Each row of a before or after table is a point. One or more steps were done to the points. Then noise was added and the rows were shuffled. The steps act on how far a point lies along the listed directions, d1 being the first. What was done? A step turns or swaps two directions, mirrors them in a line or flattens them onto one, adds a multiple of one to another, or multiplies one. Angles are multiples of 10 degrees, from the lower direction toward the higher: turns from -170 to 170, lines from 10 to 170 but not 90. Use the fewest steps. Two steps may share a direction if one is a turn and the other turns, adds or multiplies; they go together, in the order done. Otherwise the lowest direction goes first.
(in the rows, 128 means zero)

Directions:
(1): [164 157]
(2): [ 99 164]
Before:
[[165 151]
 [140 172]
 [146 153]
 [ 93 124]
 [114 148]
 [158 127]
 [108 171]
 [ 97 165]
 [166 116]
 [131 159]
 [117 118]
 [138 141]]
After:
[[155  88]
 [203 150]
 [173 106]
 [144 110]
 [104 110]
 [178 157]
 [155 145]
 [151 173]
 [192 186]
 [175 137]
 [ 92  73]
 [144 182]]
Steps: multiply d1 by 2; multiply d2 by -1

Directions:
(1): [147  77 142 161]
(2): [ 69 101 135 117]
Before:
[[112 136 139  98]
 [144 168 125  96]
 [201  96 132 171]
 [111 136 119 119]
 [140 110 142 151]
 [126  83 149 152]
 [ 43 131 145 108]
 [145 112 136 129]
 [151 153 135 116]
 [188 184  94 133]
 [103 101 137 143]
 [ 95 140 116 120]
 [111 188 129  89]]
After, 13 rows:
[[213 124 107 175]
 [ 91 161 106 107]
 [152 148 136 109]
 [ 92 126 128 125]
 [118  98 144 144]
 [218  50 146 202]
 [ 21 195 130  68]
 [105 145 115 111]
 [109 151 139  86]
 [159 130 142 130]
 [142 109 145 154]
 [147 106 137 133]
 [113 185 130  90]]
Steps: add -1 times d2 to d1

Directions:
(1): [132 167 107 171 128 164 170 170]
(2): [136 150 114 135  78 136  60 154]
(3): [142 173 137 169 175  99  99 102]
Before, 13 rows:
[[124 119 103 135 153 167 225 158]
 [125 107 133 133 143 145 193 118]
 [125 117 133 136 189 128 222 108]
 [145 149 146 148 138 108  60  99]
 [141 134 154 126 169  62  65  84]
 [130 133 146 159 153 124 116 130]
 [107 146 124 104 110 150 113 153]
 [115 118 135 121 149 131 169 127]
 [113 110 140 105 107 140 164 147]
 [161 151 130 149 153  96  94 116]
 [126 131 132 135 118 140 127 131]
 [123 134 131 167 176  87 120  79]
 [120 106 116 103 126 166 218 134]]
After:
[[101 123 132  92 136 153 163 140]
 [129 136 149 162 163 112 100 114]
 [135 106 136  91  99  91  35  97]
 [116  59 119  37  57 141 115 119]
 [125 121 142 129 129 135 137 123]
 [118 112 131 100 105 120  95 134]
 [149 193 134 205 183 127 124 117]
 [137 181 118 202 157  80  63  98]
 [118  50 132  43  98 108 100 105]
 [156 225 120 215 173 109  82 146]
 [109  93 136  81  75 138 146 150]
 [128  91 133  94  85 124  96 108]
 [169 176 129 179 186  94 113 115]]
Steps: turn d1 and d2 by -140 degrees; multiply d3 by 1.6
